Each row of a before or after table is a point. The points were changed in one or more steps. Then noise was added and the rows were shuffled. The steps act on columns, c1 being the first. Name the steps. A step turns or swaps two columns, mirrors them in a line or flattens them onto one, adds a multiple of one to another, or multiplies or shifts one. Angles are multiples of 10 degrees, from the lower column toward the higher: turns from -170 to 170, lines from 10 to 170 but not 90. Use the fewest steps. Two steps may share a column if one is a turn and the other turns, adds or multiplies; they go together, in the order done. Otherwise the lowest column goes first.
(in the rows, 128 means zero)

Before (11 x 2):
[[ 83 156]
 [152 130]
 [150  89]
 [155 128]
 [125 165]
 [ 59  83]
 [198  93]
 [121 125]
 [144  63]
 [121 118]
 [137  42]]
After (11 x 2):
[[139 132]
 [131 135]
 [108 176]
 [153  52]
 [189 100]
 [185 187]
 [162  99]
 [212 103]
 [123 102]
 [123 106]
 [ 94 137]]
Steps: mirror c1 and c2 in the line at 130 degrees

Before (13 x 3):
[[117 116 196]
 [140 189  59]
 [201 127 136]
 [111 178  56]
 [127 107 169]
 [140 143 127]
 [179  79  71]
 [ 83  87 143]
 [109 117 201]
 [ 78  98 168]
 [180 167  84]
 [172 125 106]
 [ 97 149 143]]
After (13 x 3):
[[102  82 105]
 [142 128 159]
 [139 122 157]
 [129 195 105]
 [148 143 141]
 [ 99 165 117]
 [109 128 132]
 [ 62 145 112]
 [ 81 191 134]
 [128  92 137]
 [ 69  98  98]
 [187 117 134]
 [188 111 139]]
Steps: turn c1 and c2 by 130 degrees; multiply c3 by 0.4

Before (10 x 6):
[[151  88  58 143 112 120]
 [116 103 142 198 101 105]
 [ 64 178 162 119  90 177]
 [144 115  98 162 160 129]
 [134 122 144 188 116  86]
 [150 138 196 110  91 210]
 [ 93  62 149 157 129 169]
 [158  64  86 131 141 102]
 [100 175 215 101 120 203]
 [109  99 147 209 120 187]]
After (10 x 6):
[[114 131 138 137 203 104]
 [ 80 128 213 108 115 183]
 [167 129  55 114 148 136]
 [136 129 142 149 189  85]
 [ 96 129 143 165 202 182]
 [ 70 126 149 142 147 159]
 [157 128 196  82 128 184]
 [149 130 100 175 141 138]
 [ 26 125 162  86 136 168]
 [173 127  85 140 128 113]]
Steps: multiply c1 by 1.6; multiply c2 by 0; add -0.3 times c3 to c6; mirror c4 and c5 in the line at 30 degrees

Before (11 x 8):
[[207 174 109 117  79 153 187 138]
 [110  89 162 124 176 114 158 133]
 [198 145  81 144  77 100 163 153]
 [150 118  81 116  99 184 116 108]
 [108  83 108 131 182  84 167 128]
 [146 125 164 191 126 113 115  73]
 [ 95  98 157 145 155  79 139 178]
 [169 146  86  80  57 143 145 118]
 [132 114 141 144 203 102 127 162]
 [161  72 167 197 118 159 132 102]
 [ 80 140 100 155 151 101 173 160]]
After (11 x 8):
[[161 181 167 196 112 134 111 132]
 [148 133  82 114  81 149 114 147]
 [132 140 141 145 248 131 124 129]
 [169 117  87  79  14 131 152 131]
 [199 123  81 144  45 122 166 125]
 [109 183 108 131 213 103 149 107]
 [147 127 164 190 126  93 114  98]
 [ 80 131  99 155 165 128 174 128]
 [ 95 159 158 144 171 124 129 125]
 [109 174 162 123 203 123 144 125]
 [206 106 108 116  50 148 200 142]]
Steps: mirror c2 and c7 in the line at 80 degrees; multiply c5 by 1.6; flatten c6 and c8 onto the line at 40 degrees

Before (10 x 11):
[[135 123 111  55 138 122  88 213 104 169 114]
 [131 177  96  62 152 106 173 164 177 109  85]
 [181 183 188 121 166  45  91 145 143 106 106]
 [114  98 165 138 149 157 167 164  92  83 121]
 [153 157 129 112 181 163 111 157 169  57 108]
 [ 58 183 166 111 136  76 158 113 119 128 146]
 [153 108  92  65 150  91  95 139  56  95  74]
 [110 105 141 154 100 123  90 151 140  70 172]
 [117  86 113  77  96 175 102 133 145  65  84]
 [ 92  64 188  63 180 127 176 163 143 166 174]]
After (10 x 11):
[[118 104 167  73  98  71 139 142 121 189 149]
 [162 135 174  60  85 139 151  58 162 131 198]
 [198 127  56 108  91 197 110 131 105 108 178]
 [141 139 147  56 147 126 146  61  82  92 134]
 [ 37 151  69 136 126 179 165 128 148 115 141]
 [110 105 132 118 113 151  85 119  98 183  92]
 [108  90 114 153  83  95 159  68 119 136 127]
 [ 76  37 126 115 124 146 209 118  89  58  83]
 [156 154 106 109  45  87 123 149  74 125 142]
 [133 182 117 112 102 129 206 143  62 123 176]]
Steps: multiply c1 by 1.3; mirror c2 and c3 in the line at 160 degrees; turn c4 and c7 by -40 degrees; turn c5 and c10 by -130 degrees; turn c6 and c11 by -160 degrees; turn c8 and c9 by -130 degrees
